Each row is a point. Each copy is the shape, with its points in the same order, stretched, turned, moved and blurred by noise. Some copies are also mirrored. Which?
(in the rows, 128 means zero)

Shape (8 x 2)
[[ 81 126]
 [ 66  89]
 [133 133]
 [172 134]
 [140 145]
 [ 69  57]
 [160 146]
 [204 138]]
Copy 1 (8 x 2)
[[106 160]
 [129 194]
 [128 115]
 [150  88]
 [122 104]
 [159 213]
 [133  88]
 [166  61]]
Copy 1 is: mirrored
Copy 2 (8 x 2)
[[162 100]
 [149  67]
 [132 131]
 [ 95 158]
 [137 149]
 [114  47]
 [119 155]
 [ 75 175]]
Copy 2 is: mirrored
Copy 3 (8 x 2)
[[ 92 142]
 [ 78 192]
 [150 124]
 [191 122]
 [148 112]
 [ 76 213]
 [179 113]
 [227 119]]
Copy 3 is: mirrored

Shape (7 x 3)
[[103 150  50]
 [152  89 151]
 [149  54 156]
 [ 84 170 104]
 [178  75 169]
 [127  57 155]
 [126 103  91]]
Copy 1 (7 x 3)
[[ 67  58  62]
 [173 130 150]
 [187 154 157]
 [ 57 116 105]
 [212 132 183]
 [171 168 137]
 [121  97  95]]
Copy 1 is: mirrored
Copy 2 (7 x 3)
[[ 95 109  49]
 [153 157 145]
 [187 158 142]
 [108  92 129]
 [149 179 157]
 [206 139 146]
 [146 132  81]]
Copy 2 is: only turned

Shape (10 x 4)
[[165 143 111 186]
 [115 102 134 178]
 [214 137 118  62]
 [152  85 192  44]
 [ 87 125 130  63]
 [135 118 118  80]
 [118 191  87 174]
 [165 126 149 163]
 [154 215 160 100]
 [147 152 126 183]]
Copy 1 (10 x 4)
[[155  72  81 117]
 [122  68 140 123]
 [188 173  79 173]
 [160 178 183 172]
 [108 182 149 105]
 [134 161 112 136]
 [137  92  68  58]
 [168  78 123 133]
 [195 160 107  68]
 [155  71 101 102]]
Copy 1 is: mirrored
Copy 2 (10 x 4)
[[103  73 143 190]
 [142 103 103 132]
 [ 93 103 248 104]
 [172 154 200  52]
 [130 194 131  62]
 [108 135 173  80]
 [ 80 120 106 193]
 [143  84 158 160]
 [127 154 188 185]
 [133  94 140 179]]
Copy 2 is: mirrored
Copy 3 (10 x 4)
[[136  52 126 116]
 [ 94  79 118 142]
 [139 134 177  53]
 [ 48 172 181  98]
 [128 197 134 124]
 [124 151 132 106]
 [197  89 123 153]
 [ 98  59 150 121]
 [177 125 209 155]
 [132  63 134 132]]
Copy 3 is: only turned

Shape (10 x 6)
[[138  79 149 119  61 156]
 [159 193  81 136 105  84]
 [ 56 150  48 174 113 153]
 [174  91 160 173 190 134]
 [177 182  88 125 114 143]
 [153  65 151 146 190 191]
 [157 182 127 104 113  78]
 [119 106  64 110 146  75]
 [107 173 107 138 147 168]
 [ 93  97 144 182 105 120]]
Copy 1 (10 x 6)
[[ 81  70 141 179  96 130]
 [214 143 165 169 116 111]
 [111 188 155 165 177 106]
 [162  82  80 122 158 169]
 [194 124 164 203 137 142]
 [109  92  93 146 169 192]
 [202 120 180 142  99 120]
 [148 184 134 120  89 148]
 [149 143 176 162 184 135]
 [103 100 120 125 142 105]]
Copy 1 is: only turned
Copy 2 (10 x 6)
[[ 72  75 140  53 147  99]
 [117 149 231 168 123 177]
 [ 13 212  99 216  77 148]
 [159  66 114 142 134  71]
 [100 111 164 132 105 190]
 [104  39  31 121 116  86]
 [139 137 226 149 166 162]
 [ 73  84 164 199 135 124]
 [ 73 170  86 175 114 174]
 [ 93 163 149 152 137  67]]
Copy 2 is: mirrored
Copy 3 (10 x 6)
[[ 58 111  86  86 162 111]
 [121 186  71 153  84  82]
 [119 101 186 169  79  73]
 [174  86 114 122 208 160]
 [133 157  71 101 112  84]
 [170  44 147  77 209 173]
 [118 168  51 146  81 113]
 [133 136 166 141 106 156]
 [152  90 124 132  90 103]
 [ 92  94 127 169 147 109]]
Copy 3 is: mirrored

Shape (12 x 8)
[[ 84  78 117 124 110 172  81 106]
 [ 83 168 136 145 122 147 166 115]
 [135 137 156 123 121 128 138 110]
 [ 98 114 156 103 106 195 148 133]
 [ 70 146 158 156  86 134 158 141]
 [118 139 133 129 154 138 149  73]
 [157  84 163 122 137 135  76  52]
 [134 133 113 148 105 198 172  88]
 [143 170 110 133 142 116 118  99]
 [148  98 176 134 110 137 163 135]
 [154  78  92 133 132 106 153  53]
 [ 74 139 146  93  79 177 103 103]]
Copy 1 (12 x 8)
[[ 55 133 140 136 189 103 142 129]
 [123  82 118 151 161 186 105 105]
 [156 127 121 131 147 162 105 122]
 [ 86 147 168 160 219 148  86  99]
 [149  91  91 180 180 159 126  89]
 [109 118 122 122 136 184 105 123]
 [122 156 106 103 146 111 108 163]
 [ 82 134 170 192 172 171  92 171]
 [152  96 143  98 101 171 130 155]
 [167 175 117 184 151 127  99  96]
 [103 187 116 155  97 180 147 156]
 [ 89 100 142 124 242 163 130 139]]
Copy 1 is: only turned
Copy 2 (12 x 8)
[[ 82 123  65 196 147 149  50 109]
 [136 160 185 185 105 133 168 129]
 [122 111 139 131 144 109 153 154]
 [121 113  97 202  80 109 110 130]
 [123 168 175 173  84 166 133 182]
 [124 148 123 152 154  95 175  97]
 [ 92  82  39 164 249 111 117 128]
 [ 92 129 127 190 110 153 195  67]
 [143 104 171 133 179 116 165  98]
 [113 116  94 106  97 125 165 174]
 [ 36 168  92  88 179 117 155  72]
 [ 97  94 145 232 133 116  70 135]]
Copy 2 is: mirrored
Copy 3 (12 x 8)
[[136  72 121 100 160 170 171 155]
 [ 53 105  97 127 132 126 111 132]
 [113 138 125 139 107 143 133 130]
 [ 76 135 140  91 135 156 162 133]
 [ 65  94  98 106 126 143  80 100]
 [ 74 110 123 148 118 153 147 176]
 [143 113 130 153 100 202 194 163]
 [ 49  94  84  85 100 128 150 176]
 [136 123 100 162 120 105 138 143]
 [ 92 135 149 112  75 144 126 125]
 [ 96  78 121 121  78 164 130 234]
 [107 118  83 108 173 183 150 131]]
Copy 3 is: mirrored
